Rows are points. The last column is the point's height on a tilted bowl or saddle (a function of degree 2), plus a little noise. Along how many of its main directions does it bend up, bend down or stay straight?

Points:
[[32, 17, 7, 32],
[56, -32, -28, 52],
[49, -2, 3, 39],
[-47, 16, 9, 31],
[-12, 27, -55, 15],
[-55, -58, -4, 41],
[-1, -4, -43, 15],
[-2, 59, -24, 28],
[-12, -53, -10, 20],
[38, 37, 14, 52],
[1, -57, -37, 41],
[-18, -15, 6, 8],
[-18, -12, -3, 10],
[-21, 39, -37, 19],
[-2, -18, -31, 16]]
Directions: 2 up, 0 down, 1 straight

Points (25 x 5):
[[-41, -9, -50, -22, -14],
[49, 39, -13, -22, -57],
[-46, -23, 68, 5, -45],
[-20, -11, 68, 9, -37],
[-51, -40, 38, -8, -28],
[71, -5, 20, 10, -69],
[-62, 17, -5, 40, 63],
[-3, -15, -51, 5, -7],
[-5, -30, 11, 13, -5],
[-17, -5, 16, 98, 2],
[-32, 38, -17, -6, 24],
[-44, -23, -61, -5, -18],
[37, 15, -14, -15, -27],
[2, 38, 0, -32, -16],
[-15, 37, -18, -31, -6],
[26, -18, -13, 2, -14],
[-12, 56, -45, 19, 44],
[12, 4, -8, -1, 0],
[-14, 51, -58, 8, 33],
[-32, 11, -19, 10, 33],
[-2, 7, 34, 11, -9],
[-25, 23, 20, -18, -1],
[-34, -32, -8, -17, -8],
[47, -27, 29, 10, -36],
[-42, -15, 43, 3, -15]]
Directions: 1 up, 3 down, 0 straight

Points (45 x 7):
[[-67, 64, -24, 62, -44, -61, 58],
[-23, 29, -20, 22, -34, -32, 26],
[-37, 15, -20, -38, -58, 19, 58],
[-5, 6, 30, 1, -24, -25, 14],
[-80, 44, -17, 15, 46, 1, 48],
[-10, -29, -20, 11, 0, -55, 19],
[-7, -6, -9, 0, 51, -17, 12],
[50, 14, -39, 33, 28, -34, 49],
[23, 14, -22, -48, 44, 17, 12],
[36, 16, 42, 49, 6, 7, 21],
[-49, -1, -26, 1, 10, 38, 10],
[-42, 18, -14, 0, -10, 28, 15],
[22, -11, -34, -14, 11, 7, 7],
[-25, 4, -18, -55, -40, -38, 64],
[15, -36, -32, -12, 48, 4, 10],
[25, 0, -17, 63, 53, -43, 47],
[-2, -27, -34, 25, -1, 17, -4],
[36, -62, -6, -13, -1, -41, 24],
[17, 16, 10, 12, -17, 8, 7],
[0, -42, 35, -25, 9, 24, -12],
[-23, -2, -5, -19, 15, -74, 54],
[2, -13, -34, 41, -18, 32, 5],
[-30, -18, -2, -45, -8, 80, 40],
[18, -14, 73, -1, 8, 35, 0],
[28, -20, 36, 36, 17, 15, -11],
[-18, 15, -44, -8, -36, 11, 28],
[-24, 49, -39, 0, -18, -16, 35],
[52, -58, 43, -38, 13, -60, 32],
[0, -48, 7, 46, 19, -13, -12],
[-5, -40, 27, 25, -32, -10, -19],
[-12, -59, -7, -8, 16, 49, -2],
[39, -8, 22, 21, -26, 3, 0],
[12, -38, -33, -42, -31, 54, 37],
[-27, 17, 34, -13, -28, 9, 30],
[6, 39, 9, 32, -36, 2, 33],
[5, -26, 29, 0, 54, -21, 13],
[13, -1, -9, 60, 42, -9, 12],
[16, -3, 62, -12, -21, 4, 9],
[32, -31, -9, -38, 21, -16, 16],
[-9, 6, 18, -6, -55, -71, 50],
[8, -27, 6, 64, 12, 36, -6],
[15, 2, -23, 52, -4, -21, 14],
[42, 9, -80, -36, -19, 12, 76],
[16, -2, 0, -18, 51, 53, -8],
[0, 40, 3, 2, -54, -12, 48]]
Directions: 4 up, 0 down, 2 straight
